Every row gives one point. Each copy is the shape, with its points in the same order, turned, moved and blurred by noise. Say if it was mirrored as well.

Shape (8 x 3)
[[ 22 -43 -47]
 [-23   4 -12]
 [ 40  45  -9]
 [-20  26  10]
 [  3  -2  12]
 [-22   5  15]
 [ 43 -35  -5]
 [ 34  -2  27]]
Copy 1 (8 x 3)
[[ 23 -60 -23]
 [-19  -7  10]
 [ 42   3  50]
 [-15  21  23]
 [  9  11  -4]
 [-16  18   1]
 [ 50 -22 -28]
 [ 38  22  -8]]
Copy 1 is: mirrored
Copy 2 (8 x 3)
[[ 38 -47 -53]
 [-16  -9 -19]
 [ 31  50 -26]
 [-17  17  -2]
 [ 14  -2   7]
 [-16 -12  15]
 [ 57 -31 -16]
 [ 41  -2  22]]
Copy 2 is: only turned

Shape (9 x 6)
[[ -3 -10 -14 -14 -19   7]
 [  8   6 -11  -8   5   6]
 [-12  -5   7  -5  16 -18]
 [ 14   8 -15   8  27   6]
 [-24  11  -7  17  -1 -13]
 [ 30 -12 -10  31  -3  40]
 [ -9   2 -13 -13  28  16]
 [-19  -5  27  -5 -23   4]
 [-10  36   0  16 -10  -1]]
Copy 1 (9 x 6)
[[  3 -11   3   4   5 -25]
 [  2   6  -5  -4  13  -5]
 [-23   0  -2 -16 -12   7]
 [ -3  17 -25  -1  16  15]
 [-21  21   1   8 -19  -9]
 [ 28   1  -5  40  18  22]
 [-24   4  -7  -4  25   4]
 [ -8  -8  41   1 -13  -5]
 [ -2  41  13   3  -9  -9]]
Copy 1 is: mirrored
Copy 2 (9 x 6)
[[-17  -6  -8 -21 -20   7]
 [ -3   4  -7 -13   3  12]
 [-18  -6   3  -4  18 -16]
 [  6   2 -12   3  22  19]
 [-26  10  -3  19  -4  -9]
 [ 15 -18  10   9 -11  51]
 [-23   1 -12 -15  25  21]
 [-33  -1  30 -12 -20  -6]
 [-14  34   8  15  -9   4]]
Copy 2 is: only turned
Copy 3 (9 x 6)
[[ -9   2 -12  17 -26   5]
 [  8  16 -12  12  -1   0]
 [-14   1  13  15   7 -23]
 [ 14   6 -19   3  19  -9]
 [-26  19  -2 -12  -6 -20]
 [ 25 -18 -30 -26  -4  19]
 [-11   8 -11  18  24   7]
 [-21   2  24  -2 -26  13]
 [ -3  40   2 -21  -5  -5]]
Copy 3 is: mirrored
Copy 4 (9 x 6)
[[ 15 -19  -5  14  -3  -3]
 [  5   1 -15  -1  11   4]
 [-23  -4   2  -9   6 -15]
 [-13  10 -23  -5  20  17]
 [-22  11   1  25   0 -12]
 [  7   5  -6  10   3  60]
 [ -6  -4  -9   0  38   0]
 [  8  -2  34   5 -10 -11]
 [  0  36   0  23   0  -9]]
Copy 4 is: mirrored

Shape (14 x 8)
[[  6   7 -14 -34  -9   4 -18 -14]
 [  1 -14   0 -28  38  -9  26  10]
 [ -4 -12  -9 -34   9  16  -3 -45]
 [ 13   9  23  10  25  28 -27   0]
 [ 27  -8  33  25  -5 -21   0   0]
 [ 25   5  36  14 -32   0  20  21]
 [ 19   0  -8   3   9 -15 -12   5]
 [ -5  -1  32 -28  -3   3 -17 -15]
 [  3 -37   3 -44   6  -4  -8 -16]
 [ 31  37  30 -26  15  22  15 -35]
 [-17 -26  -6 -36  -1 -15  26 -11]
 [ 25  -1 -21  -7  31   0 -16   1]
 [-13  -3 -26 -17 -12 -28   9 -17]
 [ -6 -14   3 -20  17  -7 -56 -26]]
Copy 1 (14 x 8)
[[ -5   3  23 -44   3  -2 -14 -10]
 [-19 -31   1 -16   6   7  38   2]
 [-35   9  21 -41  10   7  -4 -35]
 [ 26   5   7   9  10  19   4 -34]
 [  7  15 -21  15   0  41  -5  19]
 [ 17  30  10   4 -31  39   9  27]
 [  8 -11 -18 -13  -5   3 -10   3]
 [ -6  10  28 -13  26  24  -3  -2]
 [-32 -27  24 -34  11  30  -6 -10]
 [  3  44  -2 -38  17  26  36 -32]
 [-47 -13  20 -28  -2   5   6  18]
 [ 17 -26 -13 -23   5  -4   0 -25]
 [-32  -4   1 -29  -7 -15 -22  15]
 [ -2 -13  11 -24  43  14 -38 -28]]
Copy 1 is: mirrored
Copy 2 (14 x 8)
[[  5  16 -18 -16  14  24 -20 -17]
 [-11 -20 -19 -17   6   2  15  31]
 [-11 -11 -12 -13  10  41   8 -31]
 [ 17  -9  29  18  35  12 -13   7]
 [  5 -14  41 -27   7 -29 -21   1]
 [ 10  17  48 -33 -13 -10 -25  24]
 [ 17  -9  -6 -10   7 -16 -19  -2]
 [-24   8  16 -16  29  19 -19  -7]
 [-24 -26 -20 -31  12  29 -20  -7]
 [ 16  19  28 -32  37  29  32  -2]
 [-34  -8 -20 -30 -18  15   2   3]
 [ 29 -21 -19  -2  18   1  -7   2]
 [-15   6 -26 -19 -18  -6  -5 -22]
 [-15 -17 -14   5  43  11 -31 -33]]
Copy 2 is: only turned
Copy 3 (14 x 8)
[[-29   8 -25   8  -8   8 -18 -15]
 [-31   5  15 -14  39   1   4  -4]
 [-29 -11  -8  -9   1  22 -23 -42]
 [  4  -4  29   4 -12  21 -31  19]
 [  7 -14  31  22 -11 -25   6   0]
 [ -7 -16   3  10 -29 -20  32  27]
 [  2   8   1  19  16  -9  -6  -1]
 [-35  -8   6  -5 -23  -9 -25 -12]
 [-51 -21   4  11  15   6 -17 -24]
 [-17  30  24 -24 -34  25  14 -24]
 [-48 -16 -16 -13  28 -13   4 -28]
 [ -1  13   2  15  28  16 -20  -2]
 [-17  -3 -34  -1  20 -20  -2 -28]
 [-23  -4   3  19  -2  -2 -60 -24]]
Copy 3 is: mirrored
